Each row is a point. The points of each table are mixes of a few directions, plus a little noise. How many directions does each table use, and how many do they share? Where both have some left over, give the other angles between the two spaces (their principal angles), to ten degrees, smallest first.

First:
[[ 13.5  17.6]
 [ -6.3  -8.3]
 [ -5.2  -6.8]
 [ 19.1  25.2]
 [  2.0   2.4]
 [-23.2 -30.4]]
Second, 4 rows:
[[  8.8  11.6]
 [ 15.4  20.4]
 [ -3.3  -4.5]
 [-21.1 -27.7]]
Directions: first 1, second 1, shared 1

First (5 x 4):
[[ 30.6  -8.2  -4.0 -32.5]
 [-13.0 -11.6   1.0  15.6]
 [-17.4   6.2   5.9  17.8]
 [ 18.0   4.3 -18.7 -17.3]
 [-18.0   9.3  16.3  16.8]]
Second (8 x 4):
[[ 13.1 -11.0 -31.1  -8.8]
 [-11.2   2.8  14.3  10.0]
 [ 15.3 -13.4 -37.4  -9.9]
 [-18.5  -1.8  11.5  18.9]
 [-18.6  -9.4  -2.6  21.9]
 [ 19.0  11.5   6.6 -23.1]
 [ 10.4  19.5  28.3 -17.7]
 [ -9.5   1.6  10.5   8.7]]
Directions: first 3, second 2, shared 2

First (10 x 9):
[[-12.2   7.6  -6.0   6.0  -2.7   3.6   1.0  -2.0   6.0]
 [  1.6  -0.7   0.3  -0.4   0.7  -1.6   0.1   0.1  -0.4]
 [-19.8  21.2 -25.8  23.3   8.7 -38.0  10.2  -7.6  21.5]
 [ -7.9  16.0 -24.3  20.9  14.8 -53.2  11.5  -6.7  18.9]
 [-10.6   8.0  -7.9   7.4  -0.3  -3.8   2.2  -2.5   7.2]
 [  0.6   4.6  -9.0   7.4   7.7 -25.6   5.0  -2.3   6.5]
 [ 34.4 -24.6  22.7 -21.6   3.0   4.8  -5.6   7.3 -21.1]
 [ -9.6   2.7   1.5  -0.5  -7.3  20.2  -2.6   0.1   0.2]
 [ 13.2 -16.5  21.8 -19.2  -9.5  37.6  -9.2   6.2 -17.7]
 [ 10.4 -18.1  26.8 -23.2 -15.3  56.0 -12.4   7.4 -21.0]]
Second:
[[ 26.5  -9.6  20.1  -6.3   0.6  29.4  -9.8   2.8  -0.6]
 [  4.7  -0.3 -24.4   5.4  -9.2 -38.5  23.8  12.4   8.8]
 [ 10.2  -6.1   5.5  -5.3 -12.7  24.7   1.3   8.6   0.2]
 [ 14.0  11.2 -14.1  20.1   2.8 -16.0  10.2   2.3  28.2]
 [ -7.6   2.6 -13.2   2.6 -15.7   2.3  12.0   8.6   6.1]
 [  8.1  -4.7  17.6  -5.9   8.7  16.7 -13.9  -5.9  -7.3]
 [-23.3  22.1 -10.6  20.8  14.8 -13.2  -5.4 -16.0  17.0]
 [  3.4   7.3  13.3   7.5  16.1  14.4 -16.4 -12.8   7.0]
 [-36.2 -22.7   5.5 -38.8  -5.7 -19.9  -1.8   0.1 -59.3]]
Directions: first 2, second 4, shared 2
